Every row gives one point. The points of each table are mixes of a few directions, plus a little noise. How many directions does each table use, and how many do they share? Where both have some left over, give the other angles between the two spaces (their principal angles), to ten degrees, smallest first.

First:
[[ 35  54  -4]
 [-33 -51   4]
 [ 35  55  -4]
 [-39 -60   5]
 [  2   4   0]]
Second (4 x 3):
[[-28 -46 -39]
 [ 37  38  50]
 [-23  36 -27]
 [ 14 -29  16]]
Directions: first 1, second 2, shared 0; angles 30

First, 9 rows:
[[ -8  -7 -16  31 -17  21]
 [  2   3   5  -9   5  -6]
 [ 12  10  23 -47  26 -32]
 [ -4  -4  -8  16  -9  10]
 [  4   3   7 -15   8 -10]
 [-14 -13 -28  58 -32  39]
 [  9   8  18 -36  20 -24]
 [ -2  -2  -4   7  -4   5]
 [  1   1   2  -4   2  -3]]
Second:
[[-17  12   3   9 -20 -35]
 [ 20 -14  -2 -11  24  40]
 [-11  -2 -11  26 -19   5]
 [  6   3   9 -19  12 -10]
 [-16  17  10  -4 -15 -51]
 [ 12  -5   3 -14  17  15]
 [  2  -1   0  -1   2   3]
 [ 20 -20 -11   3  20  60]
 [-16  10   0  13 -20 -28]]
Directions: first 1, second 2, shared 1

First (8 x 9):
[[  7   9   8  -1   8  15  -2  -8  20]
 [-38   4   4 -39  34 -17 -14   2   7]
 [ 16   7  -4   9  -5   8   3  -7 -15]
 [ -5  -9 -23   9 -31  40 -14   2 -10]
 [ 29   3  29  31  -5 -60  35   5  -8]
 [-22  19  19   3 -17  37 -18  -5  34]
 [  2 -38 -23 -18  20  -6   3  13  18]
 [ 11   6 -10   7  -5 -17   6  -3 -46]]
Second, 7 rows:
[[-33  -8   3  -6   6  13   6  -1  12]
 [ -3   2   3   4   1   6   7  -5  -1]
 [  6   3   0 -15 -13   3 -38  16  34]
 [-20 -19 -11  -8  16 -28  20   4 -29]
 [ 35  25  11  -2 -29  30 -54   8  57]
 [  9   1  -1  10   5  -7  18  -8 -23]
 [  6  -4  -4  16  15 -18  41 -14 -49]]
Directions: first 5, second 3, shared 2; angles 80

First, 10 rows:
[[ 12  -8 -22  18 -28 -13  -8 -12   1  -8 -34]
 [ 26   6  -8  23 -14  -6   3 -16  10  -7 -10]
 [  5  -2  14   5  -2 -10 -17  15 -26   0  12]
 [-17   2  -8 -18  13  15  18  -7  24   4  -2]
 [ 40  14  15  32  -7  -9  -3  -7  -6  -7  16]
 [  8 -12 -12  16 -27 -19 -21   1 -20  -7 -25]
 [ -3  -1  -8  -2  -2   2   4  -5   8   0  -8]
 [-47  -4  10 -46  35  21  11  18   5  14  21]
 [ -4  24  26 -19  45  29  33  -2  29  11  49]
 [-18 -18  -7  -8 -13 -12 -22  15 -26   0 -17]]
Second:
[[ -2 -21  18  -6  34   6 -19   5   6 -10   6]
 [ -4  -1   1  -6   6   3   6  -4   3   2  10]
 [ 10 -12 -33 -21  -6   0   5  10  19   2 -22]
 [-15  16  22  39 -32 -14 -16  -7 -40  -3 -14]
 [-22  -7  15   6   3  -3 -12  -6 -17  -3   2]
 [-35  28  11  13 -27  -4  27 -31 -30  16  32]
 [  2  -5  28  17  16  -1 -24   5 -10 -11   0]
 [ 17  -7 -20 -16   4   2   3  11  20  -1 -12]
 [ 33  13 -60 -27 -27   2  39   9  36  14 -15]
 [ 18  -4  18   1  29   8  -7   7  12  -7  12]]
Directions: first 3, second 4, shared 1; angles 30, 50
